Each row of a before or after table is a point. The points were changed in one or more steps. Then noise was added and the rows were shuffled. The steps act on how far a point lies along the listed directions, d1 being the first. Name the steps. A step turns or swaps two directions, mirrors them in a line or flattens them onto one, adds a multiple of one to another, or multiplies one. Angles are multiples of 10 degrees, from the lower direction toward the higher: turns from -170 to 170, lines from 10 to 170 but not 90. Use the fewest steps. Two steps may share a direction if one is a turn and the other turns, adds or multiplies; they go together, in the order done. Otherwise the lowest direction goes first.
(in the rows, 128 means zero)

Directions:
(1): [106 103 158]
(2): [113 166 149]
(3): [ 91 128 102]
Before, 12 rows:
[[134 150 102]
 [135 115 187]
 [179 138 160]
 [ 97  77 158]
 [139 150  94]
 [126 138 100]
 [189 138 126]
 [122 115  96]
 [157 126 119]
 [157 143 136]
 [135 131  80]
 [171 123  94]]
After:
[[115 115 176]
 [136 135 107]
 [144 138  86]
 [134 120 101]
 [166 125  78]
 [105  78 158]
 [149 130 108]
 [168 139 106]
 [145 143 130]
 [148 133 139]
 [143 151  96]
 [138 154 105]]
Steps: add 0.3 times d2 to d1; multiply d3 by 0.4

Directions:
(1): [143 160 123 162 163 164 115  99 142]
(2): [150 153 120 142  88 104 153  88 109]
(3): [ 73 158  90 121 125 144 143 132 111]
(4): [110 152 182 158 112 135 122 153 106]
Before (13 x 9):
[[114 194 161 166 113 147 134 120 114]
 [113 137  94 131 157 145 129 101 147]
 [112 172 174 138 113 138 145 134  81]
 [124 145 126 143 150 145 123 109 124]
 [164 125  64 122 109  74 183  62 125]
 [147 172 129 156 146 141 128  80 117]
 [169 119  88 114 111 103 121  78 164]
 [167 154 153 149  75  87 150  83 109]
 [139 146 120 135 105 127 130 112 122]
 [105 132 153 136  97 109 127 149 123]
 [189 137 149 142 106 110 123  86 135]
 [167 106 140 102  71  67 159 119 111]
 [143 151 172 161  92 109 133 108 101]]
After, 13 rows:
[[ 76 148  91 102 113 129 154 144 104]
 [108 136 113 124 129 146 118 141 129]
 [ 54 174  90 126 145 163 135 130 116]
 [ 96 202  84 150 143 177 129  89 124]
 [104 144 145 128 147 152 117 153 139]
 [102 161  82 128 130 146 115 104 151]
 [131 111 133 128 150 128 120 121 150]
 [ 61 121  74 109 163 135 151 152 127]
 [131 131 133 136 151 140 119 116 126]
 [109 128 159 101 142 139 132 159 106]
 [107 117 137 123 108 110 124 147 133]
 [109 160 117 140 176 164 115 112 127]
 [ 80 161 114 140 137 151 126 128 111]]
Steps: add -1 times d3 to d1; turn d2 and d3 by 120 degrees; multiply d4 by 0.4

Directions:
(1): [138 166 133 156 139 113 155 134 122 163  96 162 153  83]
(2): [112 113 137 124 169 118 159 114 163 175 108 117 116 173]
(3): [162  67 126 131  99 102 149 136 103 122  86 138 137 141]
(4): [ 91 144 145 102 152 106 134 122  59 117 128 141 142 154]
(5): [121 132 123 105 115  96 164  71 159  92 139 151 126 113]
Before:
[[149 137 137 127 118 109 122 125 104 114 112 156 146 102]
 [ 79 181 148 104 195 127 115 128 105 155 155 121 123 137]
 [ 97 194 119 101 147 185  75 126 152  74 197 109 119 115]
 [ 92 182 136 106 161  97 124 107  53 133 124 145 140 119]
 [123 163 141 131 161 145 134 142 140 173 133 117 115 114]
 [130 122 119 122 117 114 115 108 108 112 122 121 131 120]
 [140 114 134 127 123 127 139 130 106 114 115 165 149 112]
 [124 135 135 128  94 127 112 131 112  98 136 133 138  97]
 [146  72 118 105  67 140  98 109 121  56 167 108  90 181]
 [150 118 138 160 146 140  98 198 101 169 111 121 118 138]
 [101 178 119 135 163 152 155 118 115 174 143 132 144 121]
 [139 146 138 119 118 109 147 129  84 105 126 163 156 107]
 [ 89 125 134 107 127 165 115  88 115  91 183 108 112 154]]
After, 13 rows:
[[116 125 143 137 133 121 153 118 157 158 105 129 127 129]
 [136 102 140 114 147 114 141 107 152 141 116 133 127 156]
 [125 106 139 108 152 107 168 109 138 146 120 126 127 175]
 [ 81 144 139  91 182 106 131  90  98 144 135 110 109 174]
 [ 98 144 110 104 141 176 121 120 116 130 179  95 117 167]
 [130  89 135 123 141 129 144 123 141 130 117 146 125 154]
 [ 77 172 142  87 182 134  96 131  96 129 169 112 118 140]
 [100 230 133 141 191 158 127 126 178 153 141 143 139  89]
 [ 98 182 138 146 148 145 162  93  95 139 133 162 154  86]
 [118 139 132 112 135 155  98 144 124 133 168  95 100 127]
 [166 171 138 172 111  98 167 120 104 155  77 193 148  73]
 [149 112 136 152 141 142  88 189 103 159 127 108 108 149]
 [129 124 126 126 137 103 127 106 121 140 103 127 135 126]]
Steps: turn d1 and d2 by 150 degrees; turn d2 and d4 by -20 degrees

Directions:
(1): [158 155 123 112 187 146 126 145 124 114 119 137 134 124 189 115 132 128
 132 100 110 142 124 114 140  55 121 168 130 111  91 163]
(2): [111 125 126 102 178 111 135 132 162 142  92 125 138 144 128 118 141 138
 126 152 106 155 154 185  56 163 113 145 153  98 109 113]
(3): [131  77  77 123 139 132 114  88 120 144 142  88 149 107 103 129 135 131
 186 126 109 173 119 159 149 125 135 131  76 134 104 150]
(4): [113 144  99 152 140 116 120 146 144 131 149 176 107 169 124 122 116 173
 104 161  80 147 131 112 185 169 132 121 115 129  82 140]
(5): [121 158 131 145 134 100 122 161  96 211 128 131 112  95  78 109 164 133
 119 139 134 140 128 119 110 103 152 147 146 165 119 159]
(6): [123 123 127 148 131 154  93 131 131 104 135  94 142 142  73 143  97 132
 103 140 104 115 140 174 153  68 126 125 190 140 108 104]
Before, 9 rows:
[[110  85 114 132 130 132 116 116 150 142 126 129 135 129  70 131 105 143
  123 146 118 129 150 167 126 150 146 121 146 136 128 118]
 [142 124 110 106 201 118 126 118 120 188 124 120 142  98 144  87 169 135
  198 105 120 187 110 135 123 101 131 178  86 144  66 178]
 [129 146 146 131 138 122 127 152 119  97 118 153 121 128 171 109 116 129
   97 116 133 106 104 100 151  96 140 138 138 129 138 125]
 [163 145 109 107 217 162 141 130 145  85 109 138 134 131 248  94 131 131
  146  89  97 153 112 110 139  47 115 179 108  97  63 188]
 [145 163 152 141  99 125 157 175 112 157 116 135  90 120 134 121 140 109
  102 109 165 100 137  76 109 102 124 137 157 157 156 137]
 [167 114 116 123 119 136 148 116 113 133 133 140 136 124 172 106 132 123
  148 111 133 146 115  81 135 125 119 140  86 117 144 183]
 [105  89 122  96 131 106 136  89 138 163  98 121 136 112 127 115 162 122
  161 127 129 150 128 160  56 182 116 124 101 121 150 116]
 [107 115 131 121 110 119 137 117 144 118  97 149 108 152 141 143 121 135
  121 147 140 124 122 127 103 163 124 111 117 113 152 121]
 [136 124 147 140  88 145 132 133 127 110 128 108 120 118  83 141 127  92
  111 119 163  84 115 144 121  96 133 109 154 146 169 101]]
After:
[[142 124 139 141  78 133 147 129 106 143 137 113 110  94  94 127 151  88
  136 108 177  97 100 111 129 113 144 114 110 158 176 132]
 [122 148 136 123 155  97 130 160 112 149 114 151 120 107 152  92 146 134
  112 120 129 137 107 110 119 110 148 153 126 135 127 144]
 [120  88 123 146  98 147 113 110 138 112 142 136 131 132  85 143  86 136
  118 129 131 104 132 134 172 132 151 107 139 145 144 115]
 [102  89 132 110 124 141 116  94 150 110 101  99 147 141 105 136 124 122
  123 135 115 122 137 190  83 140 108 112 161 118 141  78]
 [155 119 125 103 155 122 156 126 144 128 100 144 142 143 182  98 136 128
  134 128 123 153 138 123  79 153 105 151 119  89 131 161]
 [103 129 135 134 112 118 123 134 132 141  98 143 102 140 108 142 122 141
  106 157 136 123 128 136 102 135 128 114 146 130 142 125]
 [141 120 104 125 129 111 150 144 109 204 113 101 106  97 114 110 166 117
  159 115 145 153 133 115  93 116 132 151 113 159 129 166]
 [140  94 115  89 213 157 123  89 171  83 109 105 170 151 178 113 117 134
  186 108  95 174 128 185 125 114  96 163 112  96  66 123]
 [150 165 131  99 243 152 144 154 166  87  83 147 135 150 239  89 133 135
  115 110  87 146 135 140  93  53 105 188 161  81  58 166]]
Steps: turn d2 and d6 by 70 degrees; add 0.3 times d1 to d2; turn d3 and d5 by -80 degrees
